Rows are points. Each copy is the shape, with its points in the same order, stretched, turned, moved and blurred by noise. Say if it was mirrored as well.
(in the rows, 128 means zero)

Shape (6 x 2):
[[112 140]
 [158 145]
 [132  95]
 [133 120]
 [204 193]
 [131  95]]
Copy 1 (6 x 2):
[[142 129]
 [115 155]
 [111 112]
 [120 129]
 [ 94 208]
 [112 109]]
Copy 1 is: mirrored
Copy 2 (6 x 2):
[[119 141]
 [146  91]
 [ 86  95]
 [116 108]
 [224  60]
 [ 86  98]]
Copy 2 is: only turned

Shape (8 x 4):
[[163 131 145 123]
 [127 124 161 131]
 [140 130  91 123]
 [ 91 175  98  62]
 [119 101 181 150]
 [183 143 154 143]
 [122 132 120  29]
 [121 152  96  73]]
Copy 1 (8 x 4):
[[154 172  98 137]
 [140 162 132 127]
 [107 121  93 112]
 [128 118 128  36]
 [126 180 148 156]
 [174 168  87 157]
 [128 178 106  39]
 [119 130 106  58]]
Copy 1 is: mirrored
Copy 2 (8 x 4):
[[161 132 113 148]
 [143 156 130 133]
 [126 105  89 151]
 [116  79  96  76]
 [133 179 143 134]
 [169 124 122 172]
 [163 102  71  62]
 [134  85  88 102]]
Copy 2 is: mirrored
Copy 3 (8 x 4):
[[133 109 161 133]
 [112 144 147 126]
 [178 122 142 107]
 [170 171 195  34]
 [ 85 146 125 146]
 [141 104 164 161]
 [132 117 197  29]
 [171 134 181  59]]
Copy 3 is: only turned

Shape (10 x 6):
[[217  76 130 117 170 175]
 [ 96 128 117 146  80 115]
 [146 112  94 119 111 118]
 [169 159  69 167 136  78]
 [ 96 147  92 129 106 139]
 [121 101 144  65  98 132]
 [115 162 105 122 156 122]
 [127 196 145 127 105 113]
 [140 166  91 153 118  83]
 [166  79 171 110 167 135]]
Copy 1 (10 x 6):
[[109 112 140 149 147 235]
 [152 108 116 101 117  80]
 [134  82 124 148 132 121]
 [101  60 161 178  70 114]
 [158 108 112 119  90 105]
 [161 145  89 131 173 104]
 [121 115 113 160  71 134]
 [145 168 145 127  94  94]
 [115  87 150 162  80  87]
 [ 93 142 113 135 159 183]]
Copy 1 is: only turned
Copy 2 (10 x 6):
[[138 102 105   8  71 138]
 [111 133 176 177 135 126]
 [100 114 154  96 123 121]
 [ 95  84 146  98 172  70]
 [ 88 115 170 163 126 133]
 [125 140 147 107 118 187]
 [104  72 133 135 147 142]
 [119 124 108 185 177 117]
 [105  97 144 139 174  79]
 [174  90 108  65  90 153]]
Copy 2 is: only turned
Copy 3 (10 x 6):
[[206 143 249 121 156 136]
 [116 137  78 112  97 150]
 [149 132 144 147 122 156]
 [196 123  63 158 120 119]
 [112 162  94 117 142 153]
 [ 93 138 205 156 116 149]
 [130 139 114 136 152 108]
 [120 185  86 134 110  94]
 [159 131  60 154 109 117]
 [157 103 217 138 119  96]]
Copy 3 is: mirrored

Shape (15 x 9):
[[173  91  54 187 152 171 110  82 139]
 [198  82 104 145 128 178 106 106 161]
 [107 147 156 119  87  91 110 140  65]
 [124  78  87 181 107 138 144 143 177]
 [157  95  43 213 164  91 148  89 127]
 [132 189 177  93 124  97  91 158 115]
 [ 93 104 127 137 103 114  98 110 168]
 [145 188 132  73  95 121 141 141  99]
 [100 121 137  72 143 106 126 132 119]
 [ 85 141 107 123 109 139 112 138 168]
 [104 128 168 135 114 122 152 103 178]
 [114 202 141 101 102  96 117  81  85]
 [ 66 116 149 151 129 156 146 129 136]
 [163 117  51 170 150 119 100 115  92]
 [108 135 145 147 139 152 119 144 170]]
Copy 1 (15 x 9):
[[128 115 151 107  71  68 145 115 186]
 [148 165 145 120  74 123 188 153 181]
 [135  90 119 105 131 166 102 148  80]
 [125 141 143 112  43 142 143  90 159]
 [ 39  94 130 110  44  59  78 106 150]
 [134 170 165 120 154 152  96 164  65]
 [134 140 149  44 113 151 130 110 144]
 [150 157 108 155 161 134 138 138  76]
 [ 89 108 145  87 175 160 131 140 119]
 [156 152 163  83 131 128 144  67 119]
 [138 164 114  89 112 158 104 111 153]
 [145 116  95  93 170 114  86 129  92]
 [154 110 155  96 127 172 101  83 174]
 [ 83  94 158 119  87  75 128 119 127]
 [153 167 181 108 117 157 111  96 147]]
Copy 1 is: mirrored
Copy 2 (15 x 9):
[[ 90  81 161 230 196 143 153 110 119]
 [121  87 105 182 151 148 148 122  98]
 [104 137  85  54  74 146 120 127 151]
 [136 122 125 184 151  71 153 134 191]
 [ 88 121 235 218 225 118 182 112 145]
 [126 140  77  49  34 162  82 120 105]
 [119 109 116 112 116  85 108 146 131]
 [170 106  91  52  84 174  88 113 139]
 [134 133 104  66 118 164  56 122  92]
 [138 116 105 105 101 104  77 134 154]
 [133 112 121 102 113  70 118  92 121]
 [118  90 136  43  90 172  82 104 127]
 [112 143  91 120 120  86  91  96 151]
 [ 96 116 175 174 170 180 139 126 142]
 [132 128  92 126  86  97  95 111 137]]
Copy 2 is: mirrored
Copy 3 (15 x 9):
[[ 50 106  95 159  94 186 155 101 158]
 [ 96  80  82 167 154 165 200 114 119]
 [149 131 126  78 123  61 105 163 149]
 [ 96 169  71 192 168 112 156  92 182]
 [ 56 158 109 210  49 159  95 130 211]
 [193 126 176  87 166  94  97 147 129]
 [110 102 137 160 183  88 131 108 177]
 [178 165 172  64 126  68 139 103  92]
 [109 118 186 145 178  73 110 123 101]
 [123 145 140 122 180  85 118  65 147]
 [138 144 166 144 195  96 165 129 190]
 [159 130 212  52  93  73 107 126 152]
 [ 88 156 142 100 187 100 133 126 170]
 [ 74 117 102 147  64 147  92 118 148]
 [120 144 141 127 197 128 134 113 159]]
Copy 3 is: only turned
